Each row of a before or after table is a point. The points were changed in one or more steps. Then noise was added and the rows were shuffled. The steps act on columns, c1 being the first. What was done? A step turns or swaps two columns, mirrors them in a line or flattens them onto one, adds a multiple of one to another, or multiplies or shifts one. Angles are multiples of 10 degrees, from the lower column toward the higher: turns from -170 to 170, lines from 10 to 170 but not 90. Use the fewest steps. Two steps may share a column if one is a turn and the other turns, adds or multiplies; they go together, in the order done. Otherwise the lowest column goes first.
In the rows, zero is written as 128.

Before (10 x 3):
[[103 186 107]
 [179 172  76]
 [ 83 130 125]
 [115  88 128]
 [143 122 113]
 [171 128 132]
 [130 190  51]
 [113  84 113]
 [138 165  60]
 [226  64 186]]
After:
[[123 188 156]
 [110 131  85]
 [135  86 141]
 [ 66 159 157]
 [128  59  11]
 [ 56 169 107]
 [107 123 122]
 [ 56 188 164]
 [147 131 170]
 [121  84 149]]
Steps: turn c1 and c3 by -120 degrees

Before:
[[128 114 134 101 189  94]
 [123 134 143 122 198 221]
 [168 110 127 132 179  85]
 [169 108 130 176 190 192]
 [153 177  94 113  91 138]
 [163 128 137 111 109 113]
 [103 113 132  99   7  97]
 [135 108  81 103 187 185]
 [148 194  94 102 169 128]
 [154 118 121 143 146  95]
 [ 99 135 106 185 175  86]]
After (11 x 6):
[[162 188  94 106 103 127]
 [201 135 144 121 123 219]
 [183 105 131 174  77 189]
 [102 130 136 114  98 114]
 [ 14 112 131 100 175  97]
 [191 115 135 101 115  92]
 [174 133 107 185 154  88]
 [190 108  84 105 111 187]
 [ 89 176  93 111 111 141]
 [169 110 127 132  79  86]
 [140 119 125 141 100  94]]
Steps: turn c1 and c5 by -100 degrees

Before:
[[140 162 160  91 137  96  89  55 147 139 105]
 [ 93  77 118 184 161  60  92 224  79 100 105]
 [192 146 134  88 126 138 183 113  66 170 157]
 [172 218 164 134 182  40 100 139 142  97  74]
 [122 160 148 155 164 149 132 111 149 188  99]
 [ 95 180 153 101 147 142 191 116 113 155 152]
 [152 173 233 133 149  90  84 159 145  94 111]
 [116 186 134 136 102 167 172 137 110 200 243]
 [ 90 129  97 187  63 150 170 215  53 134 153]]
After, 9 rows:
[[133 161 161 105 136  97  88 193 110 116  87]
 [136 160 147 172 166 150 132 161 119  65 133]
 [129 186 134 170 101 167 173  36 158  60  62]
 [ 97 181 154 139 147 142 191 117 148 103 104]
 [106  77 118 168 161  60  91  84 172 164 216]
 [179 147 135  78 126 139 185 115 197  97  98]
 [110 130  97 197  64 149 169  52 204 135 180]
 [161 174 233 144 150  90  84 122 107 159 162]
 [187 218 163 161 182  41  99 163 109 156 172]]
Steps: add 0.5 times c2 to c4; turn c1 and c4 by -20 degrees; turn c8 and c11 by 130 degrees; turn c9 and c10 by -170 degrees

Before:
[[129 142 114 194 133 117 104 110 124 134 200 130  84 113]
 [126 103  76 132 168 249  99  93 146  31 117  22  50 151]
 [ 68 195 170 153 157 164 149 194 116 123  98 161  80 151]
 [148 154 138 123 231 166 125 182 158 127 117 165  92 112]
 [152 125 180 150 119 131 151 126 124  49 102 159 124 111]
 [105 107 119 132 118 145  81  95 154 120  81 161 113 119]
 [135 117  70 129 117 156 122 157 141 123 113 151  58 135]
 [128 108 126 143 116 102  92 169  21  80  94 136 220 162]
 [135 101 145 128 123 146 138 129  37 133 115 161 169 109]
 [144 147 178 136 139 143 106 114 114 123  88  42  50 120]
 [115 113 187 175  93 136  79 155 109 100 238 165  51 144]
 [131 111 168 155 109 119 132 178 145 140 129 138 217 135]]
After:
[[134  77  68 140 116 162 123 202 140 124 111 151  59 139]
 [122  64  78 142 173 250  98 148 146  88 116  24  50 150]
 [132 101 113 139 131 118 105 159 128 134 200 130  83 113]
 [136  64 143 136 125 147 140 174  38 129 117 162 173 110]
 [125  71 128 165 113  99  93 219  21 105  92 136 220 163]
 [103  61 122 168 118 146  79 140 151 124  80 163 112 119]
 [114  75 188 101  95 141  82 206 108 116 242 165  51 145]
 [148 110 136 128 225 160 125 229 160 130 120 164  92 113]
 [132  72 169 149 106 118 130 227 146 132 130 139 216 130]
 [ 69 153 170 173 155 161 151 244 116 126  96 162  82 149]
 [146 108 183 166 141 142 107 161 116 127  85  43  51 126]
 [155  88 177 166 117 132 151 178 126  96 101 160 122 110]]
Steps: shift c2 by -40; add -0.7 times c11 to c4; shift c8 by 50; multiply c10 by 0.4

Before:
[[167 178 106  91 145 173  93 149  88 172 132 159 141 162  76  88 203 204
  151 138]
 [ 84 148 118 177 149  49 184 121 128  77 144 233  85  97  75 150 171 137
  203 137]
 [164 186 146 182 120 145 129 109  73 167 145 152 111 104  76 147 218 176
  141 177]
 [109 172 107 156 164 203  54 141  80 164 137 162 120 134 115 128 242 185
  176 172]
 [ 58  72  65 130 110 132  75 120  78  64  89  37  81 106 197  96  92 175
   88 137]
 [124  60  76 130 135 101 116 120 102  40  96  58 119  81 235 124 147 131
  163 109]
 [ 78 177 166 148 165  69 128 133 104  68 114 170 145 112 105 136 187 121
  137 108]
 [ 52  12 137 136  90 147 131 146  82  42  89  76 111 114 198 134  97 155
  124  78]
 [144 137 114 117 119 139  66 147  38 149 150 163 126 147 127  96 201 123
  155 191]]
After, 9 rows:
[[129 110 109 131 135 105 120  75 103  41  95  60  62  81 234 124 101 137
  101 104]
 [158 134  97  95 147 169  96 128  87 178 132 158 180 165  74  89  56 208
  124 140]
 [107 152  98 148 167 200  58 119  73 165 139 162 164 135 110 126  11 186
   94 179]
 [139 133 106 118 119 134  63 134  40 150 152 161 137 146 130 101  51 119
  112 189]
 [ 58 158 107 131 105 132  73  56  80  65  80  35  56 106 198  96 171 177
  161 139]
 [ 55 104 112 140  91 146 132 129  82  39  95  81  10 115 199 128 165 159
  123  78]
 [ 81 175 131 181 148  48 180 114 132  78 146 230 136  98  78 149  73 141
   65 138]
 [ 77 131 141 153 168  77 125 162 110  67 110 169 180 113 109 134  70 122
  132 108]
 [157 170 154 177 123 142 133 144  78 164 142 150 174 104  76 147  39 176
  131 180]]
Steps: turn c2 and c13 by 70 degrees; turn c3 and c8 by 60 degrees; add 0.3 times c11 to c8; turn c17 and c19 by 170 degrees
